Each row is a point. The window is the flat piece filled in between its corners: a triangle in 3 columns, a solid with four corners in 4, and so on. A path goes straight from each point to the next, and from the last back to the first. After which points does the path pass through the window?
In the rows, 128 means zero.

Window (3 x 3)
[[144 198 157]
 [148  82  87]
 [147 110 139]]
Path:
(1): [163 200 158]
(2): [120 179 170]
(3): [112 123 123]
(4): [167 131 146]
(5): [168 100  94]
(6): [130  92  98]
(7): [ 98 172 125]
(8): [170 155 154]
(9): [185 144 113]
(10): [121 188 149]
(11): [127 103 152]
(12): [178 127 116]
(13): [199 205 141]
(14): [ 91 198 191]
(15): [121 152 147]
(16): [159 179 144]
Through the window after points: 3, 5, 7, 11, 15

Window (3 x 3)
[[108  72  85]
 [128 128 191]
 [154 169 110]]
Path:
(1): [103 176 197]
(2): [157 128 187]
(3): [174 153 122]
(4): [112 174 110]
(5): [ 71 123 149]
(6): [153 105 151]
(7): [156 138 199]
(8): [ 95 172 160]
(9): [127 172 137]
(10): [186 129  77]
(11): [144  91 164]
(12): [ 95 106 161]
Through the window after points: 3, 5, 9

Window (4 x 4)
[[125 114  59 102]
 [179 144 159 151]
 [151 131 180 137]
 [149  49 108 135]]
Path:
(1): [138  81 109 160]
(2): [186  59 140  93]
(3): [174 101 165 116]
(4): [142 118 131 162]
(5): [108  79  89 167]
(6): [164 114  72  58]
(7): [175 165 151  78]
(8): [147 131 112 147]
Through the window after points: 1, 3, 5

Window (4 x 4)
[[ 89  89 150 124]
 [184 115 219 124]
 [160 152  98 150]
 [111 188  84 138]]
Path:
(1): [125 168  93 166]
(2): [ 98 167 124 162]
(3): [129 140  78  86]
(4): [170 133 152 106]
(5): [139 130 145 199]
(6): [107 105 145 166]
(7): [ 90  89 152  95]
(8): [122 180  69  83]
(9): [134 160 125 170]
(10): [101 185  80 199]
(11): [132 173 107  63]
(12): [106 132  92 100]
Through the window after points: 2, 4, 6, 8, 10

Window (6 x 6)
[[105 161 142 113 212 154]
 [140  54 156 128 123 110]
 [145 158  66 163 121  87]
 [ 94  68 105 174  99 102]
 [110 175 117  76 188  98]
 [115 102 202 118 112  98]]
Path:
(1): [145 147 148 187 168  68]
(2): [128 150 134 123 182  93]
(3): [126 166 115 115 160 132]
(4): [118 123 151 101  62 136]
(5): [121 101 130 146 135  77]
(6): [ 90 114 134 117 249  87]
(7): [125 169 140 124 108 182]
(8): [112 124 119  98 111 122]
Through the window after points: 6, 8

Window (8 x 8)
[[125 206 102 109 133 122  82 134]
 [124 113 196 137  82 107 169  89]
 [ 79 176 108 140 174 167  23 157]
 [106  79 124 135  82 131 201 151]
 [112 115 193  87  98 165 236  93]
 [149 179 176 132 148 145 120 182]
 [174 179 139 122 101 183  47 163]
 [136 119 133  84 202 130 106 114]]
Path:
(1): [106 120 223  74 119 100 117 178]
(2): [145 129  94 152 151 177 156  92]
(3): [150 123 171 173 181 165 176  84]
(4): [113 128 164  77 100 144 139 142]
(5): [111 140 168  80  92 124 133 145]
(6): [180 139 156 173 145 168 189 156]
(7): [141 159 170 157 120 175 169  91]
(8): [ 97 120 152  64 113 146 135 150]
(9): [ 78  94 160  70 105  94 116 158]
(10): [124 159 106 171 151 165 161 128]
(11): [143 181  92 152 130 128 135 120]
(12): [114 167 130  97 124 130  98 144]
Through the window after points: 7, 11

Window (8 x 8)
[[123 115 149 155 191 113  39 144]
 [ 69 120 114 146 125 187 180 175]
 [170 146 169  97 112 203 189 177]
 [100  75 179 160 154 127 162 158]
 [155 147 127  83 169  83 121 101]
 [145 200 139 128  35 171 174  68]
 [ 70 179 162 190 149  77  65 163]
 [110  96 137  72 130 123  88 183]]
Path:
(1): [165 164 128 165 103 128 159 181]
(2): [ 76 128 192 119 161 146 107 146]
(3): [ 77 192 188 144 121 173 124 117]
(4): [153 104 115 149 103 114 145 176]
(5): [133 118 124 148 132 117 142 183]
(6): [ 95 161 180  87 118 178 112 140]
(7): [ 90  83 196  96 149 155 154 147]
(8): [130 126 137 165 146 134 124 163]
(9): [152 141 138 145 132 129 129 131]
(10): [ 90 155 172 116 170 143 108 131]
(11): [ 76 213 179 153 154 147  81 139]
(12): [107  64 112 179 121  43 126 196]
(13): [189 112 108 152 113 127 146 159]
(14): [ 96 132 161  79 169 102 111 121]
(15): [ 88 175 196 109 176 148  79 139]
(16): [115 130 133 170 140 107  97 163]
Through the window after points: 1, 5, 7, 11, 13, 15

Window (9 x 9)
[[144 168 106 115 108 152  58 183 173]
 [ 86 185 227 195 119 112 150  89 121]
 [151  78 115 147 138  78 169 146 110]
 [100  74 119 184 161 202 117  87 107]
 [109 100 113 103  97  52 149 111 102]
 [ 62 110  34  87 155 124 155 161 106]
 [ 99 105 122  97 128 186 117 151 190]
 [128 102 115 123 153 102  93 132 200]
 [ 88 218 136 146 132 203 163  68 125]]
Path:
(1): [  9 111  82 181 124 119 139 160 195]
(2): [169 138 140  98 135 146 138 114  69]
(3): [ 88 158 101  66 170 132 128 105  97]
(4): [108 134 134 184  97 157 154 100 141]
(5): [100 147 141 176  59 124 152 151 161]
(6): [145 162 110  46 189 133  47 157 169]
(7): [123  95 149  83 172 152 128 131  81]
(8): [ 91 125 125 149 116 119 125 140 172]
(9): [ 98 114  88 146  97 108 146 129 138]
(10): [138 122 173  86 183 101  91  98 156]
(11): [135 102 150 119 172 102 136 120 125]
(12): [ 80 126 115 148  82 107 133 140 132]
Through the window after points: 3, 9

Window (9 x 9)
[[143  51 150 139 144 142  71 120 130]
 [ 88  78 133  76 138 145 161  88 133]
 [106  99 112 100 157 209 144 122 104]
 [ 85  52  85 118 152 161 164 131 115]
 [167 163 114  84 130 155 208 168 181]
 [159 143 166 173 178  77  99  97 151]
 [215 153 146 133 139  91 162 111 125]
 [147  98 112  61 190 168 191 151 140]
 [121  46 221 191 160 141  74 152  84]]
Path:
(1): [145  97 133  88 172 141 149 162 117]
(2): [135  99 137 124 144 123 102 155 139]
(3): [182  81 170 128 179 160 225  71 112]
(4): [135  58 142 134 144 168 148 121 137]
(5): [100  78 137  98 160 145 115 164  74]
(6): [129 121 137 112 145 109  93 164 104]
(7): [122  64 139 125 178 187 163 109 151]
(8): [133  94 150 169 165 170 163  75 127]
(9): [143 107 136  81 118  81  75 162 130]
(10): [118  69 163 149 147 124  89 135  90]
(11): [122  53 165 131 173 165 129  82 137]
(12): [143 103 128 110 183 168 187  90 166]
Through the window after points: 12

Window (11 x 11)
[[181 129 114 183  82  80 158  76  94  98 104]
 [209 148 118 182 116 108 158 126 198 129 170]
 [ 58 145 170  27 174 180  82 118 158 130 104]
 [ 92 113  90 124 230 125  99 132  68 143 147]
 [202 120  80 138 115 119 175 108 197  48 143]
 [133 122  67 157 144 173 104 100 104 149  94]
 [116  86 164  49  89 183  55 167 111 112 108]
 [125 102 176  70 103 173 106 212 117 115  17]
 [154  99  70 168  94  64 142 111 185 120 122]
 [151 161 114  43  90 136  96 170 126 120  84]
 [194  99 119  67 182 119 132  79 196 147 145]]
Path:
(1): [129 110 103 124 140 119 173 115 146 135 145]
(2): [145 140  62  98 113 129 194  96 158 130 152]
(3): [177 119 163 154 141 106  35 124 161  85 113]
(4): [187 165 113 127 149 103  69 100 139  52  61]
(5): [138  80 103 130 108 145 174 107 124 179 155]
(6): [142 114 113 104  82 139 170 112 121 118 111]
(7): [185 164 110 122 136  85  59 141 136 105  91]
(8): [140 123 118  95 218 152  27 106 129  98  83]
(9): [ 75 118 108 113 135 128 181 150  89 168 168]
(10): [121 116 119  93 127 136 143 139 106 150 105]
(11): [154 125 119 116 144 147  84 129 141 129 107]
(12): [189 132 110 134 145 120  88  93 154  88  92]
(13): [149 122 114 122  77 107 187 124 117 120 134]
(14): [127 130  98 105 105 151 160 111 121 140 103]
(15): [183 127 140 147 142  89  44 125 133  75 107]
(16): [186 138 102 136 143 138  63 109 141 106 135]
Through the window after points: 4, 6, 8, 12, 14

Window (11 x 11)
[[ 89  92 115 147 106 201 187  77 115 176 152]
 [111 143 117 155 120 148 107  43 206 153  81]
 [188  93 138  83  88 180 143 166 168 107 114]
 [101  91  66  69 212  40 185  96 118 178  73]
 [ 71 123 153 121 146  80 115  71 164 146 141]
 [201 149 248 129 142  74 150  65 153 173 120]
 [111 142  68 112  97 139 152 185 153 154 128]
 [115 146 145 151 183 122 211  77 159 155 190]
 [140  77  80 166 111  76  98 131 173  82 170]
 [200 146 168 109 154  93 140 124 116  94 117]
 [175  93 160  67 145 171 127 124  97 205 158]]
Path:
(1): [129  94 135 154 158 126 147 117 165 153 106]
(2): [140  89 178  99 180 137 140 146 160 138 103]
(3): [133 135 101 101  98 141 162 102 132 169 134]
(4): [130 126 101  86 100 107 179  86 120 159 145]
(5): [115 122 159 165 176 136 119 102 173 162 123]
(6): [126 114 150 126 143 142 131 130 150 139 114]
(7): [104 112 126 103 110 101 143  66 163 146 156]
(8): [171 138 117  52  59  96 104  98 102 121 168]
Through the window after points: 6

Window (12 x 12)
[[ 68 175  98 135 112 180 135 193 141 128 164 153]
 [ 97  95 119  68 177  68 172 127  85 168 130 149]
 [174 177 129 166 102 153 139 158 124  96 212 153]
 [136 186 117 136 144 169 120 135 117  78  87 167]
 [139 185 141 156 139 178  84 151 151 178 145 169]
 [143 133 120 114 126 191  55 150 144  93 173 153]
 [133  70 148 107  82   7 122 115 145 125  84 118]
 [118  34 176 169 118  59 161  74 171  95 137 125]
 [145  49 206 150  98  90 148 128 118 109 115  65]
 [160 133  77 133 104 193 160 137 156 149 160 130]
 [ 92  80  75 155 166  29 153 107  84 143 123  73]
 [131 208 174  96  90 193  85  95 179 112 169 122]]
Path:
(1): [151 150 143 139 175 103 107 179 181  93 136 110]
(2): [119 115 154 113 175 120 158 150 202  98 139 129]
(3): [166 130 147 150  33 113  79  57  72 139 149 116]
(4): [114 161  92 183  73 168 115  98  97 172 109 193]
(5): [145 124 112 111 142 150 152 161 167 120 173 100]
(6): [182  89 152 138 175  49 143 145 176 103 137  88]
(7): [ 91  92 155 153  58 157 140  93 113 126 135 146]
(8): [ 92 131 119 145 128 123 127 112  82 162 150 141]
(9): [138 110  98 125 141 102 159 159 178  80 119 105]
(10): [151 195 151 132 138 111 142 194 180  58 155  96]
(11): [116 134 120 131 108 147 118 121 121 130 134 157]
(12): [109 139 113 113 107 147 118  97 117 144 153 161]
Through the window after points: 4, 6, 8, 10

Window (12 x 12)
[[122  72 124 144 145 166 165  81 187 212 174  75]
 [211  70  74 143 160 130 168 193 141  90  94 124]
 [122 174 133 114 119  59  76 153 126 121 186 174]
 [ 64 176 120 118 198 121 129 183 161 108  86 166]
 [123  93  72 130 185 123 192  81 209 105 106 103]
 [105  48 173 141  88 103 151 167 133 180 144 137]
 [143 167 122 130 136 114 173 177 150  86 106 134]
 [ 50 141 130 168 156 131 142  86 147  89 169 100]
 [135 119 169 189  86 178 139  74  76 144 115 155]
 [108 142  44  80 157 117 151  96 111 174 135 103]
 [101 137 133  89  86 182  96 154 165 115 114 144]
 [105 180  77 209 111 171 130 124 140 145  63 148]]
Path:
(1): [ 76 150 111 153 149 194 177 126 185  93 159 174]
(2): [154 108 151 150 112  82  94 142 113 166  99 101]
(3): [129 115 107 142 144 130 133  95 140 164 125  86]
(4): [ 87 111  94 112 142 168 185 125 176 180 170 144]
(5): [117 131  78 108 189 122 190 146 131 123 184 190]
(6): [110 101 146 133 122 131 128 132 153 144 113  96]
(7): [143  81 104 127 116 122 120  95 153 155  72  27]
(8): [110 146 110 160 145 150 176 144 133 114 188 204]
Through the window after points: 3

Window (14 x 14)
[[145  78 151 149  96 158  87 167 190 131  36 106 182 120]
 [140 114 104 107 113 128 122  33 151 120 118  68 128 148]
 [102 120  97  83  85  66 160  94  72 174 178 111 161 116]
 [146 162 141  85 156 115 199 132  54 140 141 173 188 138]
 [148 157 101 171 147  75 176 149  74 177 161 146 170 166]
 [133  83  75 109 177 168  86 157 176 148  49 101 162 111]
 [115 181 111  95 122  86 154  73 144 178 176 163 188 130]
 [ 81 107 134 130 161  95 200 147 134 152 111 142 165 156]
 [130 122 153  86 138  96 101  91 124 177 145 130 105 140]
 [ 95 155 140 165 161 114 179 116  72 161 159 151 166  83]
 [132  66  89 147 129 130  86 135 168 105  14 170 142 115]
 [116  64 113 146 156 150  60 188 183  59  78 133 177 133]
 [168  89 100  99 102 122 154  95 176 146 163 118 107 103]
 [ 95 249 127 102 119  93 138 204 149  97  69 133 128  98]]
Path:
(1): [129 126 101 124 133 185 137 116 122 142 135 190 119 157]
(2): [ 86  95 109 100  84 200 130 149  98 170 138 118 116 120]
(3): [171 136 117 141 163  28 149 115 158 121  99 127 182 128]
(4): [135 113 134 131 151  80 118 138 146 150  87 103 162  97]
(5): [109 121  86 115 124 158 161 145 105 121 124 143 136 167]
(6): [104 136 108  98 102 153 128 126 121 140 133 127 144 137]
(7): [133  90 145 126 163  66 144 128 171 125  67 128 167  92]
(8): [172 137 115 107 158  78 124 122 125 128  94 122 163 111]
(9): [107 121 116 136 105 149 130 126 129 149 130 152 156 124]
(10): [111 145 109 110 100 136 139 135 125 146 111 131 155 141]
(11): [141 126 124 112 155  87 123 144 147 126  92 130 155 110]
(12): [130 107 128 120 131  64 128 122 153 132 113  79 165 107]
Through the window after points: 12

Window (14 x 14)
[[ 86 158 129 135 223 121 154  79 154  65  83 120 164 139]
 [139 168 162 161 135  59 100  68 124  48 125 101 179 110]
 [142 186 115  97 151 102 175 100 133 151 118 129  71 205]
 [145 134  81 103 131 123 146  70 169 133 119 150 172  78]
 [159 155 169 107 141 131 146 166 163 124 142 156 142 174]
 [161 198 107 150  88 174 195 151 115 138 123 128 180  98]
 [161 162  68  72 130 143 151 126  66 151 108   7 142  86]
 [ 93 107 158  91 142  89 160  91 123 107 148 151  86 187]
 [178  56 125 176 128 134 160 172 157  80 109 132 111 199]
 [114 133 115 180 168  81 139 129 110 122 136  96 165 161]
 [170 202 135 146 134 121 119 131 109  35 169 150 187 182]
 [121  99 111 142 154 147  98 112 123 153 119 111 101  79]
 [195 112  98  91 106 112 136 114  76 130  75 139 155  87]
 [135 170  96 104 110 106 140 188 134 112 121 126 101 166]]
Path:
(1): [148 131  96 124 147 102 148 125 113 102 134 116 127 114]
(2): [128 153 152 139 102 150 106 104 147 139  66 121 151 165]
(3): [126 106 140 122 106 122 116  90 148 113  62 102 210 158]
(4): [143 166 115 127 161 113 149 136 119  93 157 130 123 114]
(5): [201 116 110 127 159  99 172 141 129  81 193 136 114 104]
(6): [111 178 134 118  89 135 117 116 112 154  57 100 165 175]
(7): [111 136 138 133  99 175  79  82 162 123  89 125 163 149]
(8): [173 139 102 122 146 113 180 153 107 113 132 120 117 111]
(9): [164 141 110 121 142 118 165 150 134 120 133 124 117 124]
(10): [100 120 103 105 113 157 119  95 119 148  88 140 144 167]
(11): [107 163 134 104 122  98 106 105 154 142  95 115 160 158]
(12): [171 142  98 146 158 139 184 132 110  87 159 117 115 108]
Through the window after points: none

Window (14 x 14)
[[164 213  63 241 123 172 202 185 172 160 133 104  94 199]
 [ 92  93 172 115  97 114  62 123  80  88 108 175  95 141]
 [113 116 209  57 118 103 129  78 116 107 131 178  81 170]
 [106  58 149 106 154 147 129 110 113 124 181 175 110 169]
 [102 123 170 117 195 115  87 113  98 107 130 155  54 112]
 [ 61 206 134 184 124 187 185 164 139 144 134  96 129 196]
 [145 138 112 148 111 105 116  52  79 128 119  68 184  83]
 [134  97  95 111 110  97 118  87 143 209  64  62 203  90]
 [149 133 104  89  70 118 132 129 105 224 163  57 181  83]
 [105 176 123 215 122 103 166 170 184 158 185 111 133 175]
 [116 143  92 108 111 119 141 104 133 163 136 162 170  76]
 [128 121 182 117 163 114 143 163  95  61 107 151 122 139]
 [163 151 103  96 125 129  58  93 140 145 116  79 207  99]
 [130 128 207 121 136 128 107 105  77 169 115 173 155 148]]
Path:
(1): [141 142 167 110  79 178  98 112 156 105 149 135 106 108]
(2): [ 89 135 145 140 191  79 162 128  68 143 132 152 115 187]
(3): [125 150 135 129 142  96 127 128 116 154 121 126 123 174]
(4): [120 144 138 175  98 190 153 140 130 151 149  89 144 113]
(5): [108 124 225 131  83 151  90 109 136 119 149  95 150  69]
(6): [126 120  93  99 139  94 131 111 100 149 101 165 114 179]
(7): [120 126  92 130 152  64  86 117  91 152 110 107 131 171]
(8): [116 156 208 127  80 192 170 109 148 112 143 156 141  60]
(9): [186 164 178 145 111 144 103 104 170 148 164  38 133  44]
(10): [ 71 108  55  98 117  93 152 102  70 167  92 198 190 156]
(11): [105 142  90 114 134 104 128 125 103 141 149 116 128 145]
(12): [134 126 154 144 111 146 139 115 150 136 122 128 146 109]
Through the window after points: 5, 9

Window (14 x 14)
[[ 69 166 140 135 139 174 105 166 141 188  99 142 103 146]
 [155 162  82 156 156 122  90 139 152  90 155 119 103 108]
 [139 168 159 136 121 196 161 155 182 118 137 148 113 129]
 [ 79  86 151 151 160 155 104 120 189 180 182 169 133 193]
 [112 105 118 117 176 154 157 150 175 172  91 174 118 143]
 [182 102 104 154 205 165  62 193  54 107  99 137 145 202]
 [129 128 173  65 140 172 134  93 172 126  40 110 150  78]
 [161 124 103 193  95 155 113 134 191 138 122 127 138 100]
 [116 186  96 129 121 160 143 177 167 117 121 129 158 178]
 [141 184 113  86 103  51  88  60  46 116 180 225  91 157]
 [111 160 149 188 147 118 150 153 168 134 131 139 140 146]
 [ 97 107 143 100 118 184 208  74 133 166  96  52 141  83]
 [ 92 168  94 191 119 164 126 152 135  81 110 136  96 184]
 [ 76   8 129 184  89 124 121 201  90 142 160  24  79 204]]
Path:
(1): [ 92  79 136 197 122 164 111 163 148  85 171 185 188 134]
(2): [ 82  57 144 166 123 141 133 186  90  85  99 173 146 118]
(3): [154 217 116 140 152 124 112 108 173 187 164  91  93 196]
(4): [129 160 135 156 132 145 114 136 178 145  84 113  97 196]
(5): [110 109 131 135 116 191 152 169 127 128 181 153 142  56]
(6): [ 70 113  89 166 100 217 137 178 178 103 108 165 136  43]
(7): [152 142 135 144 127 127 118 114 153 140 119 125 127 147]
(8): [139 177 119 130 126 142 129 105 158 139  96  99  34 170]
(9): [118 104 150 138 143 183 131 183 143 103 148 169 221  92]
(10): [ 73 117 155 154  94 113 131 165 139 120 139 188 154 123]
(11): [149 146 114 120 158 169 122 103 148 156 113 117 102 171]
(12): [158 104 134 165 144  97 128 121 150 124 100  53  91 190]
(13): [ 77 145 117 124 130 163 132 138 124 154 138 185 152 109]
(14): [ 75 128 104 116 143 155 136 174 125 115 168 160 152 121]
(15): [190 152 113 178 135 132  89 130 141 123  88  96  96 193]
(16): [145 167 105 129 136 146 126 118 165 177  94  98  75 160]
Through the window after points: 2, 4, 6, 8, 14, 16

Window (14 x 14)
[[150 106 148  95 159 147 134 135 155  59 189 158 117 170]
 [152  96 177 183 120 133  96  46 172  60 153 212  81 212]
 [177 155 223 154 157  68  67  89   7 172  78  13 147  65]
 [ 88  85 103 129 121 110  78  96 117 107 130 209 130  95]
 [126  69 164  75  94 176 134  91 155 107 107  68  95 164]
 [136  75 114 177 164 117 141 111 177 118 130 184 141  76]
 [ 92 141 164 142 135 159 118 104 145 113 166 176 104  94]
 [117 112 150 116 143 155 148 138 148 123  90 126  64 188]
 [105 142 134 139 140 125 142 132 143 194 185 110 153 158]
 [ 85 112  49 203  92  46 198  65 180  59  70 119 140  90]
 [141  85 189  93  89 106 171 127 111 124  79 134 119 101]
 [157  95 162 147  92 126  99 154 133  94 152  98  92 135]
 [141  91 111 104 132 148 164 115  98 153 166 168  84  88]
 [177 121 167 152 120 176 110 117  84 104 116 152 143 133]]
Path:
(1): [219 145 157 117 128  92 116  37 167 175 115 146  85 130]
(2): [143 124 145 123  91 124 107 126 148 126 113 139 107 118]
(3): [112  71 150 136 137 131 131  98 111  91 144 121 117 130]
(4): [ 95  55 160 126 145 155 163 119  88  99 141 101 118 122]
(5): [162 127 144 137 126 114 113 106 116 142 136 141 106 107]
(6): [160 151 127 106 107 128  70  88 171 146 129 185 108 153]
(7): [122  50 180 188 135 136 167 104 112  55 162 134  90 151]
(8): [122  57 172 121 130 148 170 180  66 110 174 116 132 130]
(9): [142 166 113 137 131 113  71  42 205 112 110 187 111 139]
(10): [151 139 137 143  96 129 132 104 187 121  79 150 123 116]
(11): [ 94  82 143 138 162 124 132  97  87 106 160 155 114 130]
(12): [ 76  63 147 183 110 153 121 167 121  32 153 139 122 150]
Through the window after points: 2, 4, 6, 8, 12

Window (14 x 14)
[[204  99  84  86 249 114 127  85  78 180 124 114  84  89]
 [181 103  95 105 243  95 103  28 116 135 169 154 143 154]
 [ 75 126 184 127 117 141 138 138  96 153 112 206  99 136]
 [ 85 129 162 146 125 125 121 103 168 110 160 102 142  94]
 [125 146 172  87  54 177 120 124 115 168 131 152 130 133]
 [189 118 107 128 193  60 141  35  40 176 175 126 115  87]
 [128 130  29 175  93 152 109 117 130 131 119 148  80 131]
 [ 90 143  68 149 110 149 163 120 105 151 117 101 210 109]
 [ 97 156 150 128 125 161 133 154 112 136 168 114 100 191]
 [176 134  76 149 149 134 168 132 136 106 174 158 153 109]
 [ 59  81 125  56  66 110 130 141  90 148 156 155  85 116]
 [131 142 143 130  75 125 102 159 100  44  85 168 103 170]
 [ 79 178 162  92  65 118 187 110 150 101 105 156 109 151]
 [151 110 105 151  92  72 144 143 149 144 103 144 133 156]]
Path:
(1): [130 154  83 142 114 103 123 120 124 146 142 146 123 121]
(2): [119 172  97  86 134  95 115 156  98 141 175 185  87 137]
(3): [156  65 109 158 140 147 138  65 117 139 121 106 149 112]
(4): [118  62 130 126  77 167 161  69 155 128 128  99 119 141]
(5): [122 154 109 129 134 115 133 121 120 149 143 149 124 116]
(6): [114 163 138 103 139 127 119 116 106 137 130 141 119 134]
(7): [122  85 111 124  94 144 153 112 104 113 145 147 105 129]
(8): [129  98 122 139 155 120 146 109  98 129 125 142 113 153]
(9): [112 202 120  83 114  85  95  97 120 148 183 176 125  73]
(10): [124 160 101 121 115 116 114 115  97 154 143 157 130 116]
(11): [121  84 156 149 103 129 180  91 124 115 132 126 123 150]
(12): [143  54 116 122 132 179 157  99 104 129  82 118 105 148]
Through the window after points: 12

Window (14 x 14)
[[ 82 100 118 131  91  96 141  37 147 157 134 115 155 117]
 [152  96 113 145  53 139 100 149 151 152  99 100  86 145]
 [ 96 137 145 140 104 174 111  71  44 179 206 140 165 112]
 [206 117 162  84  66 166 184 160 154 100 103 108  67 156]
 [105 122 147 117  73 120 143 110  99 126  94  55  67 123]
 [ 89  93 127 157 146 118 161 111  54 190 176  97 199 118]
 [151 141 183 194 166 181 152 109  72 142  91 183 122 205]
 [165 186 107 186 175 140 121  89  35 125 159 148 176 150]
 [119 117 177 164 101 115 128 102  19 125 145 160 212 135]
 [103 139 118 101  56 109 153  81 108 215  81  94 158 143]
 [133 108 156 115 149  84  96  82  36 190 186 141 153 114]
 [156  77 115  65 109 175 150 171  60  97  79 149  83  67]
 [128 121 159  49 114 165 112 194 135  96  81 105 105  99]
 [ 98 127  99  91  65 113 148 144 134 130 125 124  74 187]]
Path:
(1): [203 161 157 190 130 132 205 139  83 158 150 171 132  97]
(2): [ 98 104 143 134 121 145 119 106  76 150 117 117 151 166]
(3): [139  96 129 103 113 157 118 112  70 122 117  89 120 135]
(4): [103 158 182 161  97  95 172 141 125 151 150 183 123 105]
(5): [133 156 130 156 119 133 151 132  94 145 128 152 145  95]
(6): [109  70 166  72 118 145 114  74  23 121 129  89 132 199]
(7): [162  87 106 125 102 188  86  48  68 138 140 108 123 196]
(8): [ 98 136 160 118  84  85 176 178  92 146  97 145 146  77]
(9): [129 146 124 144  99 115 150 144 139 176 147 143 135  71]
(10): [127  94 161 111 126 161 121  94  40 124 128 125 155 182]
(11): [109  67 108 146 113 173 142  71  68 118 127 125 130 175]
(12): [141 184 172 118  90  74 149 140 114 205 161 112 156  78]
(13): [123 174 135 154  88 118 160  99  84 171 144 135 133  80]
(14): [124 100 123 123 140 136 100 110  65 138 131 130 145 157]
(15): [132  80 108 126 133 128 110  82  50 154 146 101 160 167]
(16): [110 173 177 159  76 121 169 125  87 148 140 162 135 104]
Through the window after points: 1, 7

Window (14 x 14)
[[139 204 135  91 200 116  64 130 141 160 128 100 105 107]
 [167 127 200 129 119  89  95 129 122 147 123 158 125 149]
 [153 136 134  25 113 148 152 171  91 110 124  94 117 196]
 [170 155 121 209 197  62 108  90 129 103 102 118 122 136]
 [121 132  71  86 114  42 130 146  66 100  95  89 108  81]
 [163 187  79 148  97 143 116  98 119  73 119 127 119 115]
 [ 88 138  94  87 108 110 163 193 107 115 101  75 128  65]
 [121 110  99 132  90 197 119  79  83  63  86 148 125 123]
 [ 94 185 153  82 179  62 165  91 107 153 145 148 118 177]
 [189 109  69  77 111  91 154 148 119 193 142 136  71 117]
 [141 130 107  44 127 109  87  85 141 107 125  22 175 171]
 [143 156 169  60  94  33 121 146 148 182  43 146  44 175]
 [127 155 115  56 173 120 133 138 154  85 168 131 120 147]
 [194 120 166  87 175  91 200 150  89 105 156  50  92  70]]
Path:
(1): [117 118 105  72 144 115  76 217 121 165 183  37  56 128]
(2): [113 118 105 113 141  85 127 152 118 164 178 105  72 117]
(3): [212 145 114  46 113 100 152 119 124 131  70 122 118 142]
(4): [149 151 113  66 124  89 167 148 120 135  96 111 117 104]
(5): [127 125 131 111 134  95 108 145  92 103 137  88  94 133]
(6): [121 125 101 103 135 122 128 158 101 108 137  65 103 120]
(7): [164 162 135  76 132 116 139 117 112 111 114 138 141 132]
(8): [169 148 116  91 122 110 161 108 108 109 108 127 124 132]
Through the window after points: 2, 4, 8
